Every row gives one point. Each copy is the shape, with its points in the same order, turned, moved and blurred by noise. Is it also mirrored, or only turned?
In the rows, 128 means zero.

Shape (8 x 3):
[[125 153 132]
 [ 98 121 124]
 [129 168 118]
 [147  95 139]
 [104 172 105]
 [132 166  98]
 [113  81 114]
 [136  77 144]]
Copy 1 (8 x 3):
[[123 139 159]
 [102 115 123]
 [119 161 155]
 [156 120 105]
 [ 85 159 154]
 [110 170 144]
 [127 112  96]
 [152  98  94]]
Copy 1 is: only turned
Copy 2 (8 x 3):
[[153 137 120]
 [114 120 134]
 [164 132  99]
 [104 173 125]
 [159 103 102]
 [153 125  81]
 [ 76 140 127]
 [ 86 173 140]]
Copy 2 is: mirrored
Copy 3 (8 x 3):
[[134  99 115]
 [110 128 104]
 [158  96 106]
 [112 124 166]
 [154 105  81]
 [167 112 104]
 [100 159 137]
 [ 90 132 167]]
Copy 3 is: mirrored
Copy 4 (8 x 3):
[[121 158 106]
 [112 117  97]
 [131 169  93]
 [136 114 146]
 [122 161  64]
 [146 162  79]
 [131  83 114]
 [130  93 149]]
Copy 4 is: only turned

Shape (10 x 4):
[[102 124 117 164]
 [151 129 135 162]
 [108 140 175  95]
 [116 133 114 152]
 [158 118 142 141]
 [140 136 177  76]
 [132 142 140 149]
 [137 150 136 132]
 [143 122 162  58]
 [161 149 111 155]]
Copy 1 (10 x 4):
[[ 88 151 140 109]
 [111 151 123 150]
 [168 164 176 116]
 [ 95 152 128 112]
 [128 135 123 155]
 [192 157 158 137]
 [110 159 137 136]
 [131 165 130 127]
 [200 142 152 122]
 [108 162  92 148]]
Copy 1 is: only turned
Copy 2 (10 x 4):
[[144 125 150 165]
 [119  91 143 135]
 [ 94 169 177 102]
 [140 127 139 151]
 [124  94 150 111]
 [ 99 153 159  72]
 [113 112 145 138]
 [109 124 129 122]
 [118 155 159  53]
 [122  90 106 132]]
Copy 2 is: mirrored

Shape (12 x 6):
[[ 94 106 131  93 143 147]
 [145 130  96  90 107 167]
 [156 108 104 136 139 135]
 [ 67 152 122 124 108 124]
 [158 155 128 140 161 124]
 [141 144 136 103 120 131]
 [123 130 103  95 133 131]
 [ 84 153 101 233 116 138]
 [136 147  99  99 110 146]
 [160 133 106 154 108 129]
 [101 100 141 106 108 125]
 [119 154 173 169 123 158]]
Copy 1 (12 x 6):
[[ 74 120 137 113 144 139]
 [117 130 119  62 136 126]
 [143  96 124 108 143 131]
 [ 88 166  89 156 145 118]
 [169 132 150 134 152 145]
 [123 144 148 111 122 130]
 [111 134 134  96 154 116]
 [161 143  31 178 139 167]
 [118 146 116  82 144 120]
 [167 125 102 113 125 120]
 [ 77 119 124 126 111 126]
 [137 153 110 146 103 194]]
Copy 1 is: only turned
Copy 2 (12 x 6):
[[138 117  95 122 155 145]
 [155 102 109 109  80 160]
 [156 127 105 150  94 106]
 [ 89 139 127  86 136 131]
 [171 144 154 134 112  97]
 [144 105 144 120 114 129]
 [148 115 104 102 116 126]
 [ 65 223 134 139  89 102]
 [146 112 123  98  88 139]
 [131 131 137 139  74 106]
 [106  91 110 130 143 127]
 [112 161 174 157 129 142]]
Copy 2 is: only turned
Copy 3 (12 x 6):
[[129  79 148 113 153 151]
 [179  92  98 104 124 139]
 [156 119 144 105 109 101]
 [103 125  93 133 165 141]
 [174 150 143 151 127  98]
 [158  95 119 153 123 118]
 [155  94 121 113 142 117]
 [ 86 225 110 112 128 142]
 [171 108  98 127 127 129]
 [153 146 110 119  96 109]
 [112  73 125 129 122 125]
 [122 149 139 175 110 160]]
Copy 3 is: mirrored

Shape (11 x 8):
[[ 81 122 131 102 140 129 169 106]
 [117 110 157 154 120 121 158 103]
 [102 130 165 130 171 146 150 124]
 [ 63 117 144 143 159 106 157 120]
 [139 119 133 137 178 124 108 107]
 [155 145  85 153 124 136 156 147]
 [106 169 103  80 129 122 123 152]
 [129  69 158 161 171 133 127 106]
 [159 127 112 124 120 110 167 167]
 [134 105 130 159  98 138 143 159]
 [124 141  70 106 107 142 170 169]]
Copy 1 (11 x 8):
[[ 94 146 176 123 124 153 129 136]
 [128 111 162 148  84 122 138 121]
 [110 146 148 172 122 150 129 157]
 [ 78 136 178 159  94 121 119 162]
 [ 98 131 103 173 129 121 130 125]
 [180 129 134 133 151  99 103 143]
 [116 179 113  91 141 140  86 149]
 [ 92  88 129 186 119 121 162 131]
 [169 153 129 111 136  93 142 164]
 [163  96 133 119 102 112 135 170]
 [166 147 147  81 167 123 106 164]]
Copy 1 is: mirrored
Copy 2 (11 x 8):
[[ 82 113 154  96 145 139 130 122]
 [ 97 118 156 145 127 102 152 149]
 [ 87 152 158 132 160 136 117 161]
 [ 80 128 138  90 166 107 141 169]
 [117 136 108 157 169 126 128 145]
 [139 162 115 129  90 141 167 125]
 [149 163 132  77 146 129 126  91]
 [106 108 123 166 158 123 124 194]
 [169 149 150 121 112 156 183 137]
 [151 126 141 130  96 113 144 162]
 [148 145 132  80  88 161 156 116]]
Copy 2 is: only turned
Copy 3 (11 x 8):
[[117 111 118 103 157 156 131  96]
 [134  99 136 145 113 152 146  77]
 [141 105 130 146 169 152 148 121]
 [105  69 127 130 162 146 128  99]
 [161 125 153 165 158 113 106 103]
 [127 150  94 147 120  74 153  93]
 [134 129 106  80 139  93 116 149]
 [129 118 175 190 150 150 127  89]
 [117 140 137 118 113  81 174  99]
 [103 132 126 160  88 118 156 113]
 [ 91 158  90  95 119  87 153 114]]
Copy 3 is: mirrored
Copy 4 (11 x 8):
[[128 121 118  89 193 114 129 137]
 [130 144 169 120 166 125 149 130]
 [152 151 140 101 174 134 128 172]
 [131 121 146  86 176  95 154 173]
 [161 128 136 159 157 122 108 175]
 [163 123  99 150 120 138 178 127]
 [128 127  75 103 121 121 117 128]
 [150 114 189 156 177 142 118 178]
 [176 103 122 116 116 136 149 101]
 [134 114 149 126 114 166 165 123]
 [145  94  61 104 129 141 173 108]]
Copy 4 is: only turned

Shape (14 x 9):
[[ 99 111 105 118 102 160 115 154 111]
 [115  96 160 106 155 152 133 109 124]
 [112  96  80 112 139 189 145 166 173]
 [124 103 105 169 131 138 138  92 150]
 [166 150 125 132  78 145 116 166 139]
 [137 163 112  93  87 158 125 101 140]
 [125 118 134 121 125 151 129 122 145]
 [136 116 148 122  92 165 109 113 106]
 [173 109 103 136  91 151 134  91 143]
 [115 105 150 168 138 123 143 141 134]
 [151 142  83 142 109 185 103 140 169]
 [139 139  98 157  89 139 125 100 141]
 [174  98  91 153 141 135 103 100 108]
 [141 142 145 170 145 144 169 109 129]]
Copy 1 (14 x 9):
[[112 147 116 159  94 134 124 138 107]
 [ 89  94 138 117 130 169 132 126 125]
 [ 81 110  89 162  55 131 149 120 150]
 [118  98 144 162 124 143 121  66 146]
 [172 121 139 132  71  98 127 138 127]
 [142 155 148  97  92 129 157  89 118]
 [114 111 137 130 109 135 135 111 129]
 [136 120 167 129  96 155 123 125  93]
 [165 101 138 140  88 149 136  70 112]
 [117  87 144 165 146 125 118 128 152]
 [134 129 129 138  39 115 115  89 146]
 [157 129 151 152 104 125 128  72 130]
 [154 102 112 144 110 170  80  84 127]
 [137 104 162 146 136 154 129 105 182]]
Copy 1 is: only turned
Copy 2 (14 x 9):
[[117 134  98 152 116 172  89 123 108]
 [110 149 165 113 137 160 117 125 146]
 [ 89 116 101 133 116 206  88 192 133]
 [104 102 115 144 117 169 164 128 166]
 [164 111 118 175  73 136 104 159 120]
 [154 150  93 125  74 141 100 136 166]
 [117 131 133 135 111 152 115 142 147]
 [146 143 141 155  95 162 102 100 142]
 [147 106 121 133  66 179 145 128 161]
 [100 121 148 165 134 142 153 141 120]
 [144  91  91 165  95 175  94 168 170]
 [138 110  91 158  86 150 145 125 161]
 [161  71 128 127 125 180 147 111 145]
 [138 144 139 157 132 149 177 157 158]]
Copy 2 is: only turned
Copy 3 (14 x 9):
[[134 104 120  89 135 131 129 184 144]
 [135 137 162  90 118 184 114 130 135]
 [156 157 134 116 169 144 138 182 194]
 [133 143  82 132 120 174 108 129 158]
 [142 111 129 171 111 107 134 186 121]
 [158 152 110 112  84 121 162 166 114]
 [140 133 132 120 111 155 130 146 142]
 [135 123 130 110  84 153 111 182 116]
 [170 151  90 151  98 165 115 168 120]
 [102 107 128 145 137 171 112 130 142]
 [151 161 107 148 111 102 120 184 172]
 [136 135  72 145  99 139 129 156 128]
 [165 139  93 128 121 146  55 139 120]
 [ 95 159 119 151 128 166 119 121 113]]
Copy 3 is: only turned

Shape (14 x 11):
[[123 113 132 125  94  93 143 114 134  96  93]
 [104 114  98 130 118 173 127 129 149 143 127]
 [147 145 166 115 114 113 122 103 107  96 103]
 [139 128 139 151 130  86 144 100 110 163  92]
 [ 99 147 103 138 117 141 149 140 163 152 151]
 [155  90 165 170  88 104 126  85 151  85  79]
 [ 88 129 114 123  88 130 151  97 116 141 125]
 [121  88  94 141 136 144  92 118 140 157 119]
 [126  73 165 115 108 109  86 140  99  88 162]
 [119 129 110 111 160 103 141 151 102 126 146]
 [174  88  95 148 108 104 154 164 104 125 154]
 [157  78 132 105 113 117 116 141 137 152 127]
 [118  89 144 154 127 144 163 173 118  87 130]
 [110 137 156 132  99 109  84 115 116 124  76]]
Copy 1 (14 x 11):
[[144  74 151 103 118 147 135 108 105 119 152]
 [132 109  84 160 106 159 154 126 111 127 105]
 [161 121 177 113 128 129 126 106 136 126 142]
 [133  88 145  79 152 122 146 113 123 135  87]
 [ 95  99  89 146  90 130 167 115 122 146 117]
 [180  65 149 103 172 159 124  97 110 161 168]
 [117 101 143 141 104 147 161 102  81 125 101]
 [125 104  86 139 148 169 124 147 120 122  94]
 [138 137 158 118 111 161  74 170  99 151 157]
 [111 125 119 104  94  99 127 154 117 104 118]
 [131  89  91  91  89 113  64 121  99 144 113]
 [135 120 105  86 111 180 104 132 128 138 113]
 [178 102 101 118  84 113 128 158  87 155 150]
 [151  84 184 132 137 162 144 139 143 128 116]]
Copy 1 is: only turned
Copy 2 (14 x 11):
[[126  98 163 145 129 105  98 127 146  95 116]
 [136 106 117 122 110 155 127 145 117 156 107]
 [156 141 165 168 146 118 130 121 174  99 108]
 [119  99 144 159 139  95 134 198 170 111 129]
 [105  97 104 121  89 137 143 143 118 149 155]
 [144  76 140 199 148 106  82 126 142  75  84]
 [111 102 150 119 104 139 159 151 124 111 106]
 [155 105 118 134 139 129 114 178  94 160  97]
 [153 119 170 147 201 127 129  99  90 123 138]
 [114 127 143  96 158 123 126 152 144 147 159]
 [116  76 152 107 176  71 132 133 128 179 115]
 [169  73 162 138 150 123 124 150 123 159 139]
 [ 92  90 144 131 174 143  96  99 137 149 120]
 [139 146 175 189 115 124 113 151 128 104 109]]
Copy 2 is: mirrored
Copy 3 (14 x 11):
[[132  93  82 107  94 118 136 160 158 116 116]
 [137 127 121 107 129 123  80 116 110 153 129]
 [101 131  98 131 107 110 177 126 158 110 111]
 [120 129 101 151 119  70 144 175 153 151 106]
 [164 142 130 120 120 134  92 139 140 162 143]
 [150  73  45 135 110 111 147 151 149 114  58]
 [122 116 107 119  93 102  86 130 167 162 148]
 [125 119 118 137 118 100  74 135  85 137 106]
 [ 93  78 157 149  78 143 136 121 142  94  79]
 [ 96 130 153 132 113 135 134 170 124 142 160]
 [124 117 131 129  55 147 135 189 104 173 101]
 [114 141 136 111  81 118 109 160 118 128  77]
 [113  69 127 100 119 175 144 150 123 176 110]
 [131 104 112 124 118  67 153 106 151 108 113]]
Copy 3 is: mirrored

Shape (18 x 12):
[[142  98  98 102 141  71 124 108 165 131 171 104]
 [158  84 113 110 124  94 113  96 115 116 131 111]
 [168 119 105 152 110 145 101 147  75  98 116 138]
 [195  79 159 145 135 113  97 156  98 150 169  75]
 [126 133 173 146 110 123 116 139  77 127 109 130]
 [140 127 111 160 160 106 149 133 145 169 125 126]
 [149 149 136 138 122 166 143 126 129 132 133 130]
 [138 134 115 126 107  97  97  74 120  93 129 113]
 [163 141 171 123 130 142 102 158  88  96 113 161]
 [138 141 136 152 119 148 142 130 112  93 137 136]
 [164 134 149 148 102 111  88 172  89 117 146 141]
 [104 101 104 134 179 129 123 112 141 178 179 119]
 [124 114 131 128 120 132 171 122 113 153 145 163]
 [146 135 109  84 151  88 129 101  99 121 137 100]
 [146 116 101 157 177  96 161  81 139 150 177 129]
 [149  81 102 115 160  89 120  97 164 144 139  94]
 [155 121 180 142 132 137 105 141  87 104 118 162]
 [150 140 120 129 137 131 133  91 133 177 145 158]]
Copy 1 (18 x 12):
[[105 128 114 100 118 108 136 101 168 172  83  88]
 [125 116 108 129 124 134 137  88 121 132  76  84]
 [195  95 121 142 128 137 116 104 116  83 130 107]
 [131  96 185 120  63 125 147  69 133 102 119  69]
 [149 133 152 124 105 133 125 122  77  88 120 145]
 [129 145 178 143 147 105 119 103 154 151 114 126]
 [133 121 149 135 134 160 116 115 132 121 152 139]
 [115 129  75 136 115 127 112  99 125 110  94 121]
 [190 137 143 101 110 170 129 108 112  75 124 144]
 [147 104 127 128 135 141 132 120 130  99 141 156]
 [189 111 149 112  73 126 111 109 124  92 119 128]
 [ 86 126 180  89 160  99  98 119 157 144 111  87]
 [132 101 162 109 155 142 113 122 108 159 111 145]
 [123 152 100 101 136 115 141  76 108 144 114  94]
 [ 93 110 150 116 166  94 110  64 165 157  99 130]
 [ 97 135 136 131 134 118 141  95 167 155  74  72]
 [169 121 156 106 114 162 123 104 102  71 103 148]
 [122 134 157 124 149 149  74  94 135 154 117 131]]
Copy 1 is: only turned
Copy 2 (18 x 12):
[[129 100 139 128 165  74 165 104 145 166 171 116]
 [141  94 132 154 127  98 163  96 168 117 136 107]
 [173 134 122 167 135 133 125 148 165  71 112 109]
 [192 103 192 200 151 116 154 115 128 119 141  61]
 [143 108 143 152  88 128 105 128 108  85 101  94]
 [128 157 144 164 131 115 158 154  95 152 145 138]
 [182 138 137 121 115 154 131 148 125 127 132 126]
 [147  81 101 127 137 103 125 105 147 108 116 142]
 [173 123 168 122 102 118 117 159 132  59 105  98]
 [162 117 124 122 124 160 134 151 127  91 128 117]
 [173 104 142 160 132 100  98 158 122  69 129  81]
 [125 169 153 148 150 125 138  83 119 158 183 115]
 [143 146 124 131  79 139 146 134 119 115 175 114]
 [154 131 116 108 134  81 160  82 118 130 113 101]
 [145 142 133 139 150 117 194 102  91 137 188 149]
 [120 114 156 156 157  99 173  92 152 166 145 132]
 [165 121 170 138  96 134 119 139 131  57 122 116]
 [178 161 130 138 104 112 134 117 122 139 165 156]]
Copy 2 is: mirrored
Copy 3 (18 x 12):
[[149 176 101 109 152 120 137  94 169 167 178 131]
 [155 146 159 111 155 149 128  82 164 143 161 116]
 [142 107 157 149 149 189 123 109 121  88 134 129]
 [122 139 164 144 170 198 160 156 157 172 190 109]
 [135 117 194 145 148 129 133 146 104 122 132 125]
 [135 132  96 129 163 122 150 141 156 150 104 113]
 [ 94 140 143 127 120 149 130 135 132 125 104 140]
 [136 164 167 143 132 114 126  68 155 111 152 122]
 [131 122 185 135 137 159  88 165 124  87 134 142]
 [110 131 152 123 130 141 146 127 122  88 125 142]
 [150 124 159 172 145 168 126 153 121 110 164 152]
 [ 84 132  89 115 191 110 138 109 144 181 144 128]
 [127 119 138  98 151 126 146 123 127 147  99 174]
 [151 193 149 111 178 136 111  94 134 137 136 115]
 [112 158 103 112 191 114 166 103 192 146 119 143]
 [138 159 109 102 157 127 132  92 184 171 160  96]
 [123 105 195 131 150 143 108 158 136  98 139 142]
 [110 139 130 140 155 121 117 115 166 160  93 155]]
Copy 3 is: only turned
